Each row of a before or after table is a point. The points were changed in one or more steps. Then noise was added and the rows were shuffled. The steps act on columns, c1 being the first. What was done? A step turns or swaps two columns, mirrors them in a line or flattens them onto one, adds a multiple of one to another, or multiplies or shifts one. Angles are multiples of 10 degrees, from the lower column toward the higher: turns from -170 to 170, lines from 10 to 170 but not 90. Use the fewest steps. Two steps may share a column if one is a turn and the other turns, adds or multiplies; they go together, in the order done. Otherwise the lowest column goes first.

Before:
[[  6  11   0]
 [ -1   1   7]
 [ -6  17 -12]
 [-28   4   0]
 [ 20  -6   3]
 [ 19 -10   0]
 [-15   8  -4]
 [  0   7  -5]
 [-20  16  30]
 [  4   9   1]
 [-15  -4   7]
 [  9 -20  -5]
 [ -9 -29   6]
 [  4  -1  -7]]
After:
[[-28  36  45]
 [-19  46  60]
 [-16  37  16]
 [  5  30 -13]
 [-15  27  29]
 [ 21  25 -26]
 [ -9   2  20]
 [ -1  30   8]
 [ -8  48  -5]
 [ 20  22 -26]
 [  0  38  -4]
 [  6  40  -9]
 [  8  10 -18]
 [  5  38  -6]]
Steps: add -1.5 times c1 to c3; shift c2 by 30

Before, 14 rows:
[[ 21  37  -3  -8]
 [-26   3  -8 -29]
 [  8  21   7  13]
 [ 36  14 -37  31]
 [ 38  10   6 -27]
 [  9 -13  -5  15]
 [-13  28  24 -21]
 [ -5  -2 -34 -23]
 [-30   9 -30  17]
 [-12   2  15 -25]
 [ -1 -32   5  29]
 [ -5  22  29  36]
 [-18  -6  -4  12]
 [ -3 -36  28 -12]]
After (14 x 4):
[[-25 -47  -4  19]
 [  9  -2  36 -15]
 [-24   3  30 -15]
 [ 56  20 -10  -4]
 [  9 -42 -29  -6]
 [ -2  -8 -11 -23]
 [-31   3  12   7]
 [  5  28 -19   6]
 [  8  11  -1 -44]
 [ 11  12  22  37]
 [ -8  29 -44  -1]
 [ 14 -17  -8   2]
 [ 10  48   8  16]
 [-32  37   5  11]]
Steps: turn c3 and c4 by 120 degrees; turn c1 and c4 by 50 degrees; multiply c2 by 1.3

Before, 9 rows:
[[-26  22  18  23   6  22]
 [ 24   0  11  14 -18  38]
 [-18 -20 -21  -7 -11  12]
 [-18  35  -2   8 -17  42]
 [-17  41   3  14   1  10]
 [ 10 -24  -7  13 -16  14]
 [-14  13   8 -39  11 -13]
 [  3 -17 -17  -2   0  11]
 [-18  -2   8  -4  -8 -19]]
After (9 x 6):
[[ -6 -11   3 -38 -59 -13]
 [-32  15 -20  -5 -19 -12]
 [-27  -8   1  17 -12   9]
 [-16   0 -18 -19 -46   2]
 [  2  13 -16  -7  -2  -9]
 [  4  -4  12  34  36 -21]
 [-13   7  28 -16  12   4]
 [-13 -11  21 -31  29   3]
 [-41  10  22 -37 -35 -20]]
Steps: multiply c5 by 3; turn c1 and c5 by -30 degrees; multiply c2 by 0.7; turn c2 and c3 by 70 degrees; turn c4 and c6 by 130 degrees
